Rows are points. The points of each table are mixes of a few directions, plus a little noise. How many directions does each table use, and how many do they share? Where both have some left over, give the other angles between the two spaces (their principal angles), to ten degrees, smallest first.

First, 5 rows:
[[-56 -76]
 [ 17  24]
 [ 22  31]
 [-26 -35]
 [ 42  56]]
Second, 5 rows:
[[ 83  36]
 [ 48  21]
 [-43 -18]
 [-47 -20]
 [-42 -18]]
Directions: first 1, second 1, shared 0; angles 30

First, 4 rows:
[[ 84  59 -28]
 [ -9  40   0]
 [-54 -48  19]
 [-20 -50   9]]
Second, 4 rows:
[[-31  21   7]
 [-25  18   6]
 [-46  31  10]
 [102 -71 -24]]
Directions: first 2, second 1, shared 1

First:
[[-120   42  -69   -1]
 [  30   -7   -3   -7]
 [ -20  -21   20  -19]
 [  96  -23   23   -3]
 [  14    9   29   30]]
Second (6 x 4):
[[-34 -26 -23 -54]
 [-50  51  -3  59]
 [ 28  60  17  93]
 [ 72 -54   0 -60]
 [ -3 -15  37  -1]
 [-12 -15 -28 -37]]
Directions: first 3, second 3, shared 3

First, 6 rows:
[[  -5   -5   -5    1    5   -3]
 [ -17  -11  -12   -3   14  -19]
 [  -4   45   34 -100  -24 -121]
 [  16  -12   -5   48   -1   71]
 [  -3  -28  -22   53   17   59]
 [  14    9   11    1  -12   14]]
Second (6 x 6):
[[ -1  15  12 -26 -12 -20]
 [ 33  -8  -1  52  -2  68]
 [ 30 -22 -19  32  38 -37]
 [ -7  27  22 -38 -31   0]
 [-69  -5 -17 -65  17 -92]
 [ 14  -7   0  44 -10  81]]
Directions: first 2, second 3, shared 2

First:
[[-19 -56  38   6 -20  18  -6 -35]
 [-30 -87  60  10 -31  28 -10 -54]
 [-39  89   4 -28 -49 -74  83 -25]
 [-12  87 -21 -21 -18 -55  53   6]
 [  1 -34  11   7   3  19 -17  -6]
 [ 12 -60  11  15  17  41 -41   0]
 [ 53 -45 -33  23  63  59 -76  51]
 [ 28 -69  -1  21  35  56 -61  16]
 [ 26  82 -54 -10  27 -27  12  49]
 [-20  91 -15 -24 -27 -63  64  -3]]
Second (10 x 8):
[[-40  22   3  -6   3 -23  31  10]
 [-48   9 -26   9  74   0   1  78]
 [ 24  15 -45   4  68 -40 -40  16]
 [ 42 -23  -4   2   5 -36 -42 -61]
 [ 45 -28  34   1 -89 109   7  -1]
 [ 10  24  29 -10 -99  98  57  33]
 [-87 -57  36  12  31   3  10  12]
 [ 22  20 -21  -8  24 -86 -21 -55]
 [ 74  -4 -29  -1  23 -60 -62 -67]
 [-43  22  21  -6 -39  37  58  37]]
Directions: first 2, second 4, shared 2

First (8 x 11):
[[ 12   7 -20  -3  -6  -4 -35 -23  -5  21  14]
 [ 24  -1   5  31  -3  29 -45 -17 -10  59  55]
 [-12   0  -1 -13   2 -12  23   9   5 -28 -25]
 [-13 -17  49  26  11  28  53  43   4 -14   2]
 [ 13  24 -70 -44 -15 -46 -64 -58  -4   6 -15]
 [ 10   4 -11   1  -4   1 -25 -15  -4  19  13]
 [-17  -8  22   0   7   1  46  29   7 -33 -23]
 [-17  -9  25   3   8   4  46  31   7 -30 -20]]
Second (11 x 11):
[[  13  -37   60   50   23   48   30   46    5   -6   43]
 [ -37   11   -2  -14   34   -2   29    0   -4   13  -34]
 [  -4   16    3    5  -36  -18    7    6  -13   -7    4]
 [   6   -7   -5  -13   -8    4    0   -2   18  -13  -19]
 [   5  -18   -9  -10   34  -16    1    5    2  -40   -1]
 [ -16    8  -15  -19   20    0   -1  -16    3   18  -25]
 [  10   12   -9  -13  -41   40  -26  -31   30   61  -26]
 [ -16   57    6   11 -121  -61   27   19  -39  -26    2]
 [  -8   -6   -3    0   41    8   -3   -5   -3   15    3]
 [  24  -16  -28  -13   25  -14  -38  -20    4  -18   13]
 [  23  -21    2   17   27   11  -26   -1   -3    2   40]]
Directions: first 2, second 5, shared 2

First, 10 rows:
[[   1   12   -9   32  -21   -8  -18   12   17   11  -21   10]
 [ -18   -5   -6    5   43   16   12   45   28    0  -12   10]
 [   7    7    9   15  -14   14   -5    2    6   26    0   -1]
 [  -3  -14   -5   -9   -5   11    2   -8  -17   -5   12   -5]
 [  21   26   46  -10   18    9   18   -6   16   37    9  -11]
 [  10   23   32  -25   41  -18   23   -1   17    0    1   -5]
 [  -8   -2    8   -4   38   20   16   29   20    9   -1    2]
 [  -2  -18  -73   19 -112  -79  -63  -71  -65  -78  -15   10]
 [  12    1   15  -20   -8   -4    6  -30  -21   -1   18  -12]
 [ -20  -29  -15   -2   20   38    9   27   -3   -1    9    2]]
Second:
[[ -5   1   2  -7   5  -4  -2   4  -2   5   5  12]
 [ -1   0   0  -1   1  -1   0   1  -1   1   1   3]
 [-15   2   6 -18  13 -10  -4  10  -7  13  14  32]
 [-24   3  10 -30  21 -16  -7  17 -11  21  22  52]
 [ 16  -2  -7  21 -14  11   5 -11   8 -15 -15 -36]
 [ 34  -5 -14  43 -30  23  10 -24  16 -30 -32 -75]
 [ 25  -4 -11  32 -22  17   7 -17  12 -22 -23 -55]
 [-55   8  23 -69  48 -38 -15  38 -25  49  51 121]
 [ -6   1   3  -8   5  -4  -2   4  -3   6   6  14]
 [ 30  -5 -13  38 -27  21   9 -21  14 -27 -28 -67]]
Directions: first 4, second 1, shared 0; angles 70

First, 10 rows:
[[   2    0   -6    3   -1   -6    4    0   -2   -3   -3    7   -3    5]
 [  -8   -1   22  -11    6   20  -16    2    9    9   12  -25   12  -17]
 [   6    4   -7   -2   -6   16   -1   -3   -4   10    0    2  -10   -2]
 [   6   -2  -21   15   -2  -36   19    1   -8  -19  -14   29   -7   21]
 [  -4    2   15  -13    0   32  -15   -1    6   17   11  -23    3  -17]
 [   5    6   -1   -8   -7   33   -7   -5   -2   19    4   -6  -11   -9]
 [   0    3    5   -6   -1   20   -7   -2    1   11    6  -10   -1   -8]
 [   6  -12  -43   43    5 -121   50    8  -13  -66  -36   71   -1   56]
 [  -1    3   11  -11   -2   34  -13   -3    3   18    9  -18   -1  -15]
 [ -12   -4   24  -10    9   10  -15    3   11    4   12  -26   17  -16]]
Second, 9 rows:
[[  8   5  -4  -5  -3 -23   0   5  -4  -9  -8  -7 -11   3]
 [ 62  27  52   5 -47   5  30 -35 -16  12   6 -46 -26  66]
 [-16 -29 -17   0  11  -4  -6  13   7   3  24   4  26 -32]
 [-13   5   5   4   6  28  -3  -7   4   7  -3  14   3   0]
 [-24   4 -12  -5  18   9 -16  10   6  -4 -14  16  -1 -20]
 [-29  -9 -30  14  21  -8   2   8   3 -14 -14  50   9  -8]
 [  1  -5   9 -21   0   7 -20  10   5  11  16 -38   4 -29]
 [ 36  -3  26   1 -27   0  16 -15  -7  13  25 -37   1  22]
 [-25   6 -27   8  20 -13  -3   9   1 -19 -30  44  -7  -3]]
Directions: first 2, second 4, shared 1; angles 60

First (9 x 18):
[[  9  30  -5  37 -10  18 -12 -18 -35   6   0 -24  19  21 -38  65  25 -15]
 [ 32 -29 -76 -34 -29  -9  16 -56 -48   9  13 -23 -86   7 -17   2  92 -16]
 [ 10  18 -11   8 -24  15   1 -22 -39   9   4 -25 -20  -7 -11  23  48 -16]
 [  0 -11 -18 -38  -9 -48  26 -23 -10  10 -18   5 -51 -22  -1 -22 -23  -9]
 [ -7 -13   4   0  23 -17  -3  13  29  -8  -6  19  22  16  -4  -3 -45  11]
 [-35  14  93  22  26  43 -21  82  71 -17   6  30  85 -27  65 -56 -62  30]
 [-18 -21  34  11  40  17 -20  55  68 -22   9  33  63  17  29 -33 -50  31]
 [-13  11  29 -15  -6 -17  13  10   6   6 -14   8  -8 -37  22 -31 -35  -2]
 [ 23  -1 -50  10 -11  -2  -2 -41 -41   6   5 -22 -24  33 -45  55  50 -15]]
Second, 9 rows:
[[   0   45    1   13  -22  -36   14  -38  -50   21  -30  -21  -14  -11
   -47   60  -28  -30]
 [   0   23    1    7  -10  -19    7  -18  -25   10  -15  -11   -7   -5
   -24   31  -14  -15]
 [   1  -90   -2  -27   43   73  -30   76  100  -43   59   42   27   22
    93 -121   55   60]
 [   0   -8    0   -2    4    7   -3    6    9   -4    5    4    3    2
     9  -12    5    5]
 [   0  -18    0   -5    8   15   -5   14   20   -8   12    8    5    5
    18  -24   11   12]
 [   0   63    1   19  -29  -50   20  -52  -69   29  -41  -30  -19  -16
   -64   84  -37  -41]
 [   0   -6    1   -2    3    6   -3    6    7   -3    5    4    3    2
     7   -9    4    5]
 [   0  -46   -2  -14   21   36  -15   39   50  -21   31   22   14   11
    47  -61   27   30]
 [   0   39    1   12  -19  -32   13  -33  -43   18  -26  -19  -12   -9
   -41   52  -24  -26]]
Directions: first 4, second 1, shared 1

First, 9 rows:
[[ 31  28  18 -12  -9 -24  -1  18  30  57 -28  11  19  54   5 -88  40  -5
  -54 -16]
 [-24 -29 -11  30  -4 -15   4 -20 -22 -47   3  10  -6 -64  -4  41   4  26
   42  -3]
 [-25  18 -10 -24  -8  38 -51   6 -26 -48  41 -54  -3   3   1  36 -53 -10
   14   0]
 [ 20  23 -27 -50  -9  10 -35  33  17   9  24 -74   5  75  33  -7 -62 -10
  -23  19]
 [  2  28  19 -18  15  57  -2   6  -3  36  19   3 -20  29 -15  22 -17 -44
  -14  13]
 [  3  14 -15  17  -3  25  23  -1 -17  32  19  21 -64 -28   0  75  -8 -23
   22  16]
 [-37 -13  48  71 -39 -38 -65  -6  -5   7  -5  -2   9 -63  -8 -15  75  55
   39  -9]
 [ 13  15 -24 -15 -11 -28   9   0  -6 -25 -15   8  10   2   4 -44   9   4
  -25 -34]
 [ 18 -85   2   2  68 -24 118 -38  30 -19 -59  79  51  -8 -15 -20  11   6
   -2  14]]
Second (9 x 20):
[[-15 121  25  -2 -52  17 -10  53 -43 -27 -26  10  69 -23 -19   1  11  25
  -50 -23]
 [ 22  38  71  27 -47  74  25 106 -67  28 -66  46  57 -31 -27 -54  37  87
    3   9]
 [ -1 -18 -40 -36  26   0 -18 -46  11 -22  41 -22 -51  27   4   2 -30 -61
   -4 -24]
 [  3 -23 -13 -12  13   3  -4 -18   5   0  14  -7 -24  11   2  -4 -10 -19
    8  -5]
 [ -8  -1 -25 -18  12 -15 -13 -33  15 -17  25 -17 -22  13   5  13 -16 -37
   -8 -13]
 [ 30 -92 -16 -23  37  46   5 -15  -5  19  21   0 -76  28  -1 -42 -16 -26
   40  -3]
 [-14  43  -6  -4 -12 -18 -10  -6   3 -18   4  -7  19  -4   0  18  -3  -8
  -24  -9]
 [  2 -33  -8   2  15 -10   2 -17  15   8   8  -5 -17   6   7   5  -4  -7
   13   8]
 [-21 -36  15  65   4 -96  20 -27  68  31 -25  -2  46 -28  26  63  32  44
   21  59]]
Directions: first 6, second 3, shared 1; angles 60, 70

First (8 x 24):
[[-41 -55 -42  -9 -13  42  15  33  32 -11  54  -2  18  25  64 -41  10 -10
  -12   7  13  18  29  11]
 [ -7 -45 -15 -13  -8 -14 -14 -18 -26 -22  38 -36  14 -44 -17  -6 -21 -53
    6   4   9  20  10 -12]
 [ 16 -62 -29 -11  18  27  38  25 -66  19  13 -56  -5 -37 -21 -16 -26 -50
   16  25  44  14  24  -1]
 [-27  37   4   4  -8   6  -9  13  77 -10  -9  56   0  58  54  -9  29  59
  -21 -14 -26 -19  -9   8]
 [ 43  50  21   8  36   9  36  27 -20  43 -81  15 -38  20 -26  18   0  48
    8   9  12 -37 -16   5]
 [ 24  -6  10  25  -7  27  26  -3 -63  41   9 -30   4 -11 -28  13   4 -23
   17   9  16  30  13  16]
 [ -8  52  34  -1 -17 -65 -64 -57  42 -42  -8  33   9  -9 -18  28   3  15
   -9 -28 -47 -12 -33 -17]
 [ -1  30  16  -3  -1 -31 -27 -21  23 -18 -16  20  -2  -1  -9  13   0  15
   -5 -12 -21 -14 -18 -10]]
Second (10 x 24):
[[  3  -1  -3  -1   5  -1   3   1   0  -1  -5   1  -4  -2   0   2   0  -2
    8   0   8   0  -2  -2]
 [-44 -29 -34 -20   1  40  19  57  60  -7  17  20   3  51  73 -50   7  38
  -41   9  -8 -24  23   8]
 [-65 -49 -61 -35  11  64  37  96 100 -14  18  35  -2  81 121 -80  12  58
  -53  15   2 -39  33  11]
 [-21   4  17   5 -29   6 -16  -7  -1   7  30  -4  22  12   1 -11   1  14
  -46  -1 -47   0  14   9]
 [ 16  20  30  15 -16 -22 -20 -39 -38   8   5 -15   9 -26 -45  26  -4 -17
    2  -6 -19  15  -7  -1]
 [ 36  25  30  18  -3 -34 -17 -49 -51   6 -12 -18  -1 -43 -62  42  -6 -31
   32  -8   4  20 -18  -6]
 [ 28   9   5   6  14 -19   0 -19 -24  -1 -22  -6 -12 -27 -30  26  -3 -22
   40  -3  27  10 -16  -8]
 [ 50  24  23  16  12 -39 -10 -49 -54   3 -29 -17 -13 -52 -68  51  -7 -41
   59  -8  29  22 -27 -12]
 [-25  -6  -1  -3 -16  15  -3  13  17   2  22   4  13  22  23 -21   3  19
  -38   2 -29  -7  15   8]
 [ 22   2  -6   0  20 -10   8  -4  -9  -3 -23   0 -16 -17 -13  16  -2 -16
   39  -1  34   4 -14  -8]]
Directions: first 4, second 2, shared 1; angles 50

First, 11 rows:
[[ -4  17   5  -1  17  -4 -18  -1  17  -8 -15   6   8  -5   4  10 -15   6
   11 -40  32   8  21  -1   2  12  -8  -3   8   0 -12 -16]
 [-14  13   9 -12 -19  24  -2  -3  19  10 -15  20  29 -25   0  -1  19   0
  -16  -5  22 -17  -3 -24   9   3  18   9  -7   9  -8   6]
 [ 36 -26   4  24 -12 -35  14  29 -53 -33  40 -28 -30  20 -22 -15  -7 -14
    8  25 -35  21 -30  20  12 -14  -4  -5  -3  -7   6  -6]
 [  5  25   0 -13 -13  12   8 -12  10  25 -19  -4  16 -14  -2  -6   6   2
    4   5   7  -1 -11 -14  10  12  -5  -9 -31  24 -17   8]
 [ -7 -43  18  -9  12  -2 -13  13 -24 -45  22  -1  34   1 -13 -14  17 -22
  -39   5  12 -18 -11  -2 -12 -32  -4  46  38 -15   2 -21]
 [-10  20 -12  23 -14   9  10   0  30  29  -5  25 -46  -1  18  23 -11  26
   26 -11 -17  10  22   5   9  24  38 -33 -10 -11  25  26]
 [-11  27 -20  -6 -28  10 -10  -3 -18  24  -9   4  -6  -4  -7  -2  11 -14
   10  35   1 -22 -15 -21  -7 -11  -9 -13  -1   4 -15  11]
 [ -6 -23  -1 -26  20   7   3 -20  -7  -1  -1 -16  33   5   1 -13  13 -12
  -28  23  -3 -17  -8   0 -22 -17 -25  29   6   7  -5  -4]
 [  7  16   1  17   1 -26 -34  28 -31 -34   7  -3 -14   5 -20   3 -18 -16
   24 -24  30   9   2  -4   6  -9 -17 -10  27 -13 -20 -26]
 [-11  -5  -8  -1  16   6   3 -15  19  15  -7   5  -8   7  16   9  -5  12
    2  -3 -10   1  18  10 -12   6   1  -3   2  -6  15   7]
 [ 13 -19   4   7  20   0  39 -18  37  16   2  -8 -16   8  23   6 -11  32
    0 -12 -37  27  15  31   6  28  18  -9 -32   7  29  17]]
Second (8 x 32):
[[ -3  17 -14  19 -21  -5  -8  15 -14   6   6  11 -39   5  -3  10  -6  -2
   24  10  -8  -1   1  -3   3  -2  11 -24   9 -13   6   9]
 [ -3  15 -13  18 -19  -5  -8  15 -13   6   5  10 -36   5  -2   9  -6  -1
   23   9  -7  -1   1  -2   3  -2  10 -22   8 -11   5   8]
 [  3 -16  14 -18  19   5   8 -15  13  -6  -5 -11  36  -5   3 -10   6   1
  -22  -9   7   1  -1   2  -3   2 -10  22  -8  12  -5  -8]
 [ 11 -52  45 -61  64  16  27 -49  44 -19 -18 -35 121 -17   9 -31  19   5
  -75 -30  24   2  -3   8  -9   6 -34  73 -28  40 -17 -26]
 [  1  -3   3  -4   4   1   2  -3   3  -1  -1  -2   7  -1   1  -2   2   0
   -5  -2   1   0   0   1  -1   0  -2   5  -2   3  -1  -2]
 [ -3  11  -9  13 -13  -3  -6  10 -10   4   4   7 -26   4  -2   7  -4  -1
   16   6  -5   0   1  -1   2  -1   7 -16   6  -9   4   5]
 [ -4  18 -16  21 -22  -5 -10  17 -15   7   6  12 -42   6  -3  11  -6  -1
   26  11  -8   0   1  -3   3  -2  12 -25  10 -14   6   9]
 [ -2   9  -8  11 -12  -3  -5   9  -8   4   3   6 -22   3  -2   6  -3  -1
   14   6  -4   0   1  -1   2  -1   7 -14   5  -8   3   4]]
Directions: first 6, second 1, shared 1

First:
[[ -32   28  -63   98  -79   -4   45  -25   12   42   28  -73  -16  -36
  -107  102   34  -16  -51   31   52  -37   51   34   62  -16    5  -40
   -34   64   30    1]
 [  15  -13  -18   33  -28   11    7    2  -16    1  -16   12   -7  -22
   -29   44   33   13  -47   27    5  -23   -9    7   36   -3  -19   -2
   -11   32   -9   35]
 [ -60   16   21  -43   95  -17  -15    1   15  -23    2    2   23   28
    20  -54    3  -21    8    7    3   49   -5    7  -44   58   15    2
   -16  -76   46  -82]
 [ -26    1   18  -34   63   -5  -16    5    2  -20   -9   17   14   18
    22  -38    5   -6    0    5   -6   29  -15    0  -27   38    2    8
    -7  -49   21  -39]
 [  12    6   38  -29  -11  -42    3    4   31   -6   35  -13   22   10
    67  -61  -82  -15  108  -51  -15   14   31  -28  -58  -67   51    2
    64  -13  -47   -5]
 [  -4   34   -2  -28  -20    6    3  -18   23   39   41  -59  -20   32
     9  -34  -59  -19   77  -64    3    9   31   -4  -26  -12   21   -6
     4   -5   22  -36]
 [  15    8  -14    1  -28   21    2   -8   -4   24    6  -20  -22    6
   -14   11   -6    3    5  -19    1  -12    3    2   14   -2  -10   -1
   -11   19    9    9]
 [  56  -45   14  -20   11   35  -25   21  -41  -27  -54   79   -8   -8
    28    3   35   39  -50   21  -33  -14  -60  -13   21   15  -46   29
     1   10  -33   66]
 [  23  -35    6   22   -1   -4   -3   17  -21  -31  -34   55   14  -30
     4   27   37   22  -51   43  -10  -15  -26   -4   22  -10  -17    8
    11   17  -38   51]]
Second (11 x 32):
[[  -1   -9   39  -13   -3    7  -18   32   34  -21  -41   -4   -2    8
     7  -11   -2  -12   29    6   22  -35  -26  -10   -9  -31  -42  -14
    14   32   -3   34]
 [ -31  -13   -4   19   49  -32    4    1  -18  -57   14   55   55   -7
    35   22   47   -9  -61   48  -17   56   12   34   10   10   45   45
    -5  -27  -17  -30]
 [  25   -4    3   20  -61   21  -16    1  -11  -16   33   -8   26   13
    25   13    5  -26  -15  -14  -15  -33   29   27   32  -41    3   28
    -8   51  -34   24]
 [ -34   23   14   13   -3  -35   -8  -12   15   -6   63  -43   49    7
    13  -46  -29  -45   22  -13    0  -12   56    5  -28   -6   47  -23
     2  -32  -10  -58]
 [   7   29  -72  -13   25  -69   89  -57  -15   85   42   -1  -61  -34
   -10    9  -84   69   80  -50  -20  121   29  -47  -47   11  108   -3
    56  -81   11  -50]
 [ -33    4    9  -37   59  -24   38   18   49  -27  -52   27  -24   17
    37   42   -4   12   67    1   26  105  -28   15  -23  -41   21   53
    39   18   32    0]
 [  52  -10  -27   11  -42   15    8  -18  -35   46    6    5  -33  -25
   -23    5  -15   38  -12  -15  -20  -27   -4  -30   16    9   -8  -18
     2    0  -23   35]
 [ -12  -13   22   -5   29   17  -24   21    1  -22  -44   13    3    0
   -17   -8   35   -4  -37   34   14  -30  -37   -1    5   31  -51  -18
   -20   -3   16   11]
 [  25  -12   17   13  -39   -1  -13    9   -1   -5    8   -1   16  -10
     9  -12   -9   -8    3   -1   -7  -43    8  -11    3  -29   -7  -11
    13   22  -39   31]
 [ -20   -4    3   27    9   16  -41   -3  -32  -28   28    3   51    3
   -10  -16   53  -32  -91   35  -12  -41   16   28   24   52  -13   -6
   -51  -22   -1  -31]
 [  23   11   -2  -34  -23   82  -24    7   10   53  -54  -45  -80   28
   -60    0    2   13   11  -30   28  -57  -54  -11   20   37 -103  -32
   -43   39   66   34]]
Directions: first 4, second 6, shared 3; angles 70

First:
[[-48 -55 -13  31 -20  -5 -89  15   5  14 -15 -35 -24  16 -36  25  37 -39
  -47  27 -27 -39 -32  26 -77  -8  37  24 -15   8  57  41]
 [ 44  21  53 -35  37  29  -5  11 -45   8  27 -27  35 -18 -11  18  36  -6
    5 -56  -1 -23  23  47   0  20  -6 -32 -40 -31 -17   1]
 [ 68  54  30 -60  -8  10  97 -64  40 -34  -4  23  -4  18  -9 -30 -15   0
   45 -49  18  -9   6  29  81 -17 -31 -31  16 -49 -26 -40]
 [ 36  56  67 -36  28 -10 -32 -11 -49 -27   3 -28  22   9  24  40  44 -37
  -17 -17  22  -6  -1  -3  43  -8   0 -87 -64   9 -19  18]
 [-50   7 -44  -1 -57 -16 -28 -34  30   6 -24  22 -45  61  14   8  13 -59
   -1  49  23  10 -41 -23  25 -58  19 -16 -27  39  28  22]
 [-13 -25 -57 -18 -44  44  59 -22  52  43  11  38 -25  21 -36 -42 -14  -1
   51 -27  -5 -11   3  53  -4 -20  -7  60  24 -37  17 -25]
 [-66  -8 -55  39 -46 -47 -38 -13  29 -10 -36  22 -43  40  33   5 -18 -26
  -21  86  16  33 -40 -74  10 -40  19   0   6  66  23  22]
 [  6 -36  16  41  35 -15 -15  36  -9 -16  -2 -26  19 -47 -13   0 -21  49
  -31   5 -31  -8  12 -10 -54  47   1  32  43  -8   1  -1]
 [-30  -1 -20  39   9 -32 -24  27 -19  -6  -7   7   4 -13  43   8 -24  20
  -18  52   8  42   0 -72   1   8   4  -3   7  53 -13   9]
 [ 52  18  32 -20  10  -5  60 -31  31 -39 -10  -1   3 -10 -18 -21 -21  24
   10 -30  -7 -15   6  17  28  11 -21  -5  39 -41 -14 -28]
 [  4 -30 -11  20  56  48  15  84 -65  62  60   4  59 -78   8 -11 -18  75
   26 -40 -16  26  65  10 -51  65 -15  56   9  -9 -37 -18]]
Second (11 x 32):
[[  30   22   16   17   -8  -41   -4    3   28  -51  -51  -21   -4   29
    -7   -6  -64    3   -6   49   11   -5  -11  -25   20    4   24   -4
    41    9    4   -6]
 [   6   27   -6  -70    1    1    0  -47  -17   29    5    3   -5  -25
    53    7   84  -48   -7  -28  -47   57   14   -8    6  -38   25  -24
    -6  -16    3  -22]
 [ -39  -53  -24   33  -33   99  -31   77    7  -21   67   30   69   18
  -112   14    7   42   48   33  -22  -99   57   -5   22   36  -48  121
    45   12  -88   23]
 [  20   15   16   36    8  -51    9   17   24  -42  -46  -22  -17   52
     1  -22  -88   20  -10   29   36   -3  -26   -6   -6   20    3  -31
     7   20   26    6]
 [  -9  -11    2   -5   -5   48  -13  -11   -5   18   33   10   24  -31
   -46   34   -1   -3   21    3   18  -50    3    9   19    0  -30   52
   -18    8  -21    6]
 [  13   18   17   -7    4    8   -7  -23    9   -4   -5  -10    6    0
   -25   24  -46  -10   13   18   35  -33  -16    3   19   -1  -22   17
   -21   21    4    0]
 [ -26  -23  -27  -14   11  -16   22   -1  -35   51   19   19  -30  -35
    78  -32  114   -5  -32  -70  -52   88   13   15  -46  -18   35  -62
   -12  -44   21   -5]
 [ -18  -23  -13  -15    6   14   10  -31  -33   62   28   18  -13  -78
    32   12   84  -15  -16  -49  -15   35   -1   21  -16  -24   13  -14
   -28  -36   11   -5]
 [  23    0   13   37   -1  -48    8  -11   13  -19  -47  -14  -21  -20
     6   -2  -49   10  -22   25   31    4  -29   -6    5   -1   30  -20
    18  -10   25   -1]
 [  -6   16   -4    6   31  -69   34   30   -3   -5  -25  -12  -47   83
    85  -66   -8   16  -29  -46  -10   81  -13   10  -63   17    8 -109
   -29    9   54    3]
 [   5   10    9  -15  -13   55  -26   -4   13  -17   22    1   41    7
   -68   38  -34   -8   39   37   16  -72   11   -8   41    4  -39   73
     4   28  -38    1]]
Directions: first 5, second 5, shared 0; angles 30, 40, 80, 80, 90

First:
[[  20   50  -14  -31   15  -10   43   -4   -6   18   -6  -19  -29   -8
     1  -36   -2    4  -20  -41  -21  -69  -23  -39   23   13    4  -16
    19   20   20   21]
 [  44   56   28  -14    5  -38   38   44   10   -2  -28  -26  -73  -40
     6  -55    0    8    3  -47   10  -50    0  -13   39   -1   21  -34
   -11   25  -32   45]
 [ -42  -55    8   14  -29   10  -32    2  -25  -18  -15   22   32   22
    -9   65    4    8   -7  -13   17   82   -4   53  -37  -11   11   24
   -21  -31   32  -36]
 [ -50  -41    4   -1  -34    5  -28   -3  -28   -7  -25   18   28   19
    -5   54  -10   -2    0   -8   20   50  -17   57  -25   -2   -8   21
    -8  -23   25  -51]
 [  -7  -31   10   23   -6    6  -33    4   14  -11    4   10   16    1
     4   11   -4  -12   27   46   18   36   19   28   -8   -8  -13    7
    -7   -5  -37  -14]
 [ -51  -48  -49    3   -2   24  -12  -31  -12    6    9   27   59   25
    -3   24   10  -18    5   48    3   27  -28   30  -19  -14  -39   35
    -7  -24  -12  -60]
 [   6  -43  -26   36   26   31  -12  -22    9  -17   55   19   54   23
   -21   32   34   14  -15   30  -23   68   26  -33  -29  -27   21   21
   -24  -26   18   21]
 [  77   99   84  -27   -3  -35    4   24   26   22  -19  -56  -99  -34
    26  -56  -62    0   12  -44  -15 -121   36  -52   38   70   18  -63
    79   68   19   68]
 [   9    9  -47    0   32    7   33  -11   12    7   26    3   12   -5
    -6  -37   28   -4   -4   25  -13  -24  -13  -33   14  -22  -13    4
   -18   -2  -34    9]]
Second (10 x 32):
[[  36  -58    7   72   35   45  -72  -26   56  -24   93   13   68   21
    -5   27    7    1   26  120  -25   80  105  -53  -40   -1    4    8
    14   -4  -19   53]
 [ -37   -6  -49  -26    0   15   31  -32  -36   12   -1   12   31   27
   -12   24   14    8  -41  -39  -20   -7  -47   -6  -14   -5   -3   21
    -2  -18   59  -31]
 [ -20    4  -14  -16   -2   30   29  -50  -35   23   14   16   18   18
    -6   24   19   -8  -26  -32  -33  -26  -94   -5   14  -23    1   27
     0  -25   44  -70]
 [  11   16   23   -3   -8  -13   17   18   -6   -2  -19   -3  -34  -20
     0  -11   10    0    5  -31   10   -6  -30   17   24  -19   15   -5
   -23   -4  -18  -10]
 [   1    0  -17    0    8  -16  -10   19   18   -5   -6   -9    1   -3
     3  -21  -14    2    7   26   14   -1   56   -7  -14   22  -15  -14
    10   19  -20   41]
 [ -48  -17  -83  -29    6   -8   34   -2  -34   -4  -17    7   39   31
   -21   17   15   27  -56  -47   -2   21    8   -7  -40    6   -2   13
   -14  -11   63   18]
 [ -19    5  -38  -18    5   -2   37   -6  -22    5   -8    5    6    6
   -10   -2   20    8  -28  -35   -7   -8  -36   -3    1  -15    2   10
   -18  -11   20  -11]
 [  39   42    6   -2   22  -22    4   24   50   12   -1  -21  -44  -42
    22  -86  -18  -28   51   67   17  -74   30  -16   41   17  -39  -31
    19   42 -108   33]
 [   8    4  102    3  -56  -37  -71   54    8  -16  -61  -24  -50  -16
    25   24  -73   -1   40  -13   48   16   66   64  -13   57    8  -34
    40   29    2   14]
 [  30   10   63   21   -9    9    1    1    0   -1    6    3  -36  -23
     3    5   18   -8   20  -18   -4    4  -57   16   39  -39   28    3
   -26  -17  -25  -38]]
Directions: first 5, second 5, shared 4; angles 80
